Every row gives one point. Each copy is the shape, with its points in the same order, stretched, turned, moved and blurred by noise. Is it also mirrored, or only turned?

Shape (8 x 3)
-0.05,-0.10,0.09
-0.16,-0.13,-0.17
0.49,-0.45,0.10
-0.18,0.40,0.48
0.16,0.42,-0.04
-0.08,-0.51,0.18
-0.26,0.42,-0.16
-0.44,0.43,-0.09
Copy 1 (8 x 3)
0.04,-0.21,-0.09
0.06,-0.09,0.22
0.67,-0.11,-0.20
-0.43,-0.23,-0.60
-0.26,0.36,-0.29
0.36,-0.55,0.09
-0.45,0.18,0.04
-0.56,0.11,0.07
Copy 1 is: mirrored
Copy 2 (8 x 3)
-0.12,-0.13,-0.01
-0.49,-0.05,-0.06
0.11,-0.48,-0.47
0.37,0.20,0.51
0.26,0.43,-0.16
-0.32,-0.56,0.05
-0.26,0.52,0.11
-0.27,0.50,0.36
Copy 2 is: only turned
Copy 3 (8 x 3)
0.01,-0.05,0.15
-0.24,-0.10,0.01
-0.14,0.49,0.36
0.58,-0.13,-0.06
0.30,0.28,-0.24
-0.23,-0.05,0.41
0.00,-0.14,-0.40
0.08,-0.37,-0.33
Copy 3 is: mirrored

Shape (9 x 6)
-0.22,0.22,-0.29,0.09,0.20,-0.34
-0.42,-0.07,-0.25,0.49,0.21,-0.63
0.12,0.13,0.46,-0.23,-0.47,0.00
-0.07,-0.24,0.45,0.36,-0.10,0.08
0.24,-0.37,-0.43,-0.02,-0.23,-0.45
-0.37,0.19,-0.16,-0.01,-0.25,0.20
0.05,0.08,-0.26,0.25,0.23,0.10
0.37,0.32,0.17,-0.04,-0.54,0.26
0.37,-0.23,-0.08,0.01,0.33,0.33
Copy 1 (9 x 6)
-0.27,0.05,-0.04,-0.19,0.27,-0.32
-0.29,-0.44,-0.08,-0.08,0.55,-0.46
0.56,0.25,0.37,0.44,-0.30,0.01
0.17,-0.60,0.09,0.37,-0.17,-0.06
0.03,0.32,-0.11,0.05,0.68,0.31
-0.27,0.08,0.23,0.42,-0.17,-0.15
-0.40,-0.07,-0.29,-0.04,-0.01,0.03
0.32,0.43,-0.20,0.55,-0.39,0.00
-0.35,-0.12,-0.17,-0.19,-0.23,0.56
Copy 1 is: mirrored
Copy 2 (9 x 6)
-0.08,-0.33,0.10,-0.20,-0.15,-0.38
0.42,-0.55,0.49,-0.35,-0.31,-0.59
-0.27,0.56,0.18,-0.07,-0.25,0.43
0.53,0.26,0.21,0.09,-0.36,0.24
0.04,-0.18,0.57,-0.16,0.48,-0.03
-0.33,0.00,0.13,0.49,-0.34,-0.16
0.15,-0.17,-0.29,0.31,-0.08,-0.30
-0.29,0.86,-0.06,0.25,-0.03,0.08
0.16,-0.16,-0.52,0.33,0.25,0.23
Copy 2 is: mirrored
